Rows are points. Each table stands for the endless flat space through its points: a line for two points, a plane for three, and so on. The two share one point or none. Which?

First:
[[  4 -23  19 -16]
 [  7 -21  26 -18]]
Second (2 x 4):
[[  2  -9  25 -18]
 [ 22 -34  45 -23]]
They share: [ 10 -19  33 -20]

First, 2 rows:
[[ -9   9 -41  -7 -31 -46]
 [  6  -1   4 -17 -31  -6]]
Second (2 x 6):
[[-15 -10 -18 -39  -5  -3]
 [  9   2 -30 -11 -37 -31]]
They share: no point

First:
[[ 12  -1  13  10  -9  25 -34   2]
 [ 12  -5  18   5 -10  29 -26  11]]
Second, 2 rows:
[[ 17 -19  18   1  -3  39 -14  22]
 [ 27 -27  14  17   7  53   0  18]]
They share: no point

First:
[[ 11 -14  12  -1  27 -11  -8 -34 -30]
 [ 10 -22  19  -7  36  -8 -14 -40 -31]]
Second, 3 rows:
[[ 16  -3   7   5   3  -4   5 -26 -22]
 [ -6  -5  45 -25  30  -2  42 -57 -29]
 [ 40  -3 -38  38 -24 -13 -37  10 -16]]
They share: no point

First (3 x 11):
[[-28 -13  11 -54  19   4  13  22  47 -48 -45]
 [-40 -11   7 -70  23  14  13  28  59 -58 -61]
 [ -5 -18  22 -17   6 -14   9  10  16 -20  -6]]
Second (3 x 11):
[[-52 -11  58  -7  14  -7  -5  10  14 -37  20]
 [  1 -29  -8 -47  -2  21   7  29  18   0 -46]
 [  2 -23 -14 -55 -10  17   7  28  26  -1 -52]]
They share: [-25 -17  22 -31   2   5   1  19  20 -19 -16]

First:
[[ -8  44  13  27 -31  12 -39 -17  40  17  37  14]
 [ 66   2  -3  21  -1  50  -9 -47 -32  45  23 -16]
 [ -1  37  13  32 -24  13 -32 -24  32  25  38  15]]
Second, 2 rows:
[[ 11  20  -7  -3  -7  31  -9 -14   1  55  36 -22]
 [ 47  26  17  51 -25  31 -39 -50   7   7  24  20]]
They share: [ 29  23   5  24 -16  31 -24 -32   4  31  30  -1]

First, 2 rows:
[[-13  15   4  12 -33  -1 -27 -13   4 -24   6 -13]
 [-17  35  32  24 -29  35 -23 -17 -24 -28  34  -1]]
Second:
[[-35  20  27  27 -32 -23 -33 -15  14 -35  25 -24]
 [ -7  48  -1  15 -56 -11  -1 -19   6 -19  25 -36]
 [-11  38   7  15 -48   7 -15 -19  -8 -23  19 -22]]
They share: no point

First (2 x 14):
[[  5   3  12  15 -14  34 -35  24  21 -38  34  -1  11  17]
 [ 37  -9 -24  11  18  22 -19 -12  13 -18  14  -1   7 -11]]
Second, 2 rows:
[[ 24  -2  14  16 -11  26 -33  10  24 -37  31   3  12  15]
 [ 10   4   2  10  -3  38 -19  16  10 -39  35  -9  -4   3]]
They share: no point

First:
[[ 26   4 -26 -20  24 -18  19  10 -23  -5 -21 -20  19 -19  35 -24  25   8]
 [ 21 -14  -3 -51  30 -23   6  -6 -40  -2 -31 -29  -4 -11  70  10  23  16]
 [ 33  16 -45   3  24  -5  27  18 -13 -14  -4 -14  41 -35   4 -50  35  -8]]
Second, 2 rows:
[[ 28   5 -35  -6  19 -34  27  10 -21  -3 -30 -25  17 -19  30 -39  25  23]
 [ 32   0 -40   0  20 -42  30   2 -26  -7 -32 -33  14 -27  29 -46  33  30]]
They share: [ 24  10 -30 -12  18 -26  24  18 -16   1 -28 -17  20 -11  31 -32  17  16]

First:
[[  7  -1 -29  -5 -19  -3  -8  19  20 -32  13  -9   8   6 -24 -33  11   8
   16 -12]
 [ 16  13  16 -13 -14  -7 -17  16   7 -46  17 -23 -14  10  -5   2 -11  14
   24  -9]
 [ 24   1  -8 -15 -30  -4  -7  -8  -9 -31  24 -21   9   4   0 -16  13  -4
    6 -23]
 [ 30   3  12 -19 -10  -4 -37  16  29 -37  -4 -39  -7   8   0   6 -19  14
   22  11]]
Second:
[[ 34  -7 -18 -32 -53 -19 -28 -29  -4 -80  14   7  29 -36   3 -17  -8  17
   14 -13]
 [ 22  -5 -15  -6 -34  -8 -26 -11  -3 -48  12 -15  20  -5  -8 -28  11  -1
   13 -31]
 [ 33  -4   7  11 -23 -13 -32 -24 -16 -56  16 -33  31   3 -20 -27  19 -12
   16 -33]
 [ 11  -8 -30 -33 -42   0 -10   0   3 -40  14   5   8 -18  -3 -24   2  12
    1 -15]]
They share: no point

First:
[[-10  27   2 -27  21  -6 -35   5  29  -5  22  37  43  -6  18  15  20  -6
    6  18  26 -27  19  30]
 [ 20 -18 -23  -7  31 -46   5   0 -16 -15  32  -3  13  29  -2  20  45 -26
   -4 -12  21 -22   9  35]]
Second (5 x 24):
[[-10  46 -24  -6  43   3 -23 -31 -29 -35  37  -3  20 -14 -13  -7  10 -20
    1  -2  21  -8   8  43]
 [ 31  21  -4 -29  30 -50 -28   0  -6  -5  19  22  46  30   4  -6  77 -19
  -53 -25   7 -45   3  13]
 [ 33  11  -2 -33  14 -60 -30  28  30  -3   7  50  47  30  24   5  65 -18
  -22  -8  30 -47  14  24]
 [ 21  50 -20 -32  14 -50 -45  13  34 -22  -8  59  28  22  21 -12  49  -3
   15 -10  34 -39  42  29]
 [ 13  51 -23 -24  24 -33 -39   0  15 -29   5  41  25   9  11 -12  38 -10
   11  -7  32 -28  31  36]]
They share: no point

First, 4 rows:
[[ 13   8  24  -5  30  16   1 -34  32  56  58 -42 -38  26  23   2 -59 -43
   31  -3 -21 -20  28  27]
 [  5   7   8   8  13  15   4 -24  26  45  33 -45 -44  35  30   2 -51 -34
   28   1 -38  -9  11  44]
 [-17 -14 -22  34  -9  29 -13 -26  -8  27   7 -27 -52  64  57  27 -25   6
   -8  42 -31  -9   0  20]
 [  1  13  14 -20  21  -7  26 -20  16  15   7 -15  -4  19   6   0  -7 -24
  -20   9 -34   9   3  38]]
Second:
[[ -7  -1  35   1  43  -8  14 -25  41  44  20 -14   8  52 -12  23 -34 -21
  -19   8 -33  -1  34  52]
 [  9   0  15   4  13 -36   4 -16  39  28  15 -39  -4  28 -16  12 -28 -17
  -29  11 -50   4  28  43]
 [  5  -8  29  -2  43  -2  -2 -34  29  20  31   9 -24  54  16 -10  -8 -43
  -17  49 -48 -32   4  31]
 [ 16  14 -25 -21 -16  25   1 -32 -26   2  33 -33 -66  -8  69 -18  -4 -24
    7  29 -15 -12 -22 -20]
 [ 18  -4 -18  -6 -11 -14  12 -11 -11  32   5 -61 -16  -7   5  -3 -20 -25
  -21   6 -24  -4  32  12]]
They share: [  1   5  12  -8  21   7  10 -28  14  29  25 -21 -20  29  20   8 -23 -22
  -8  15 -24  -5  13  24]
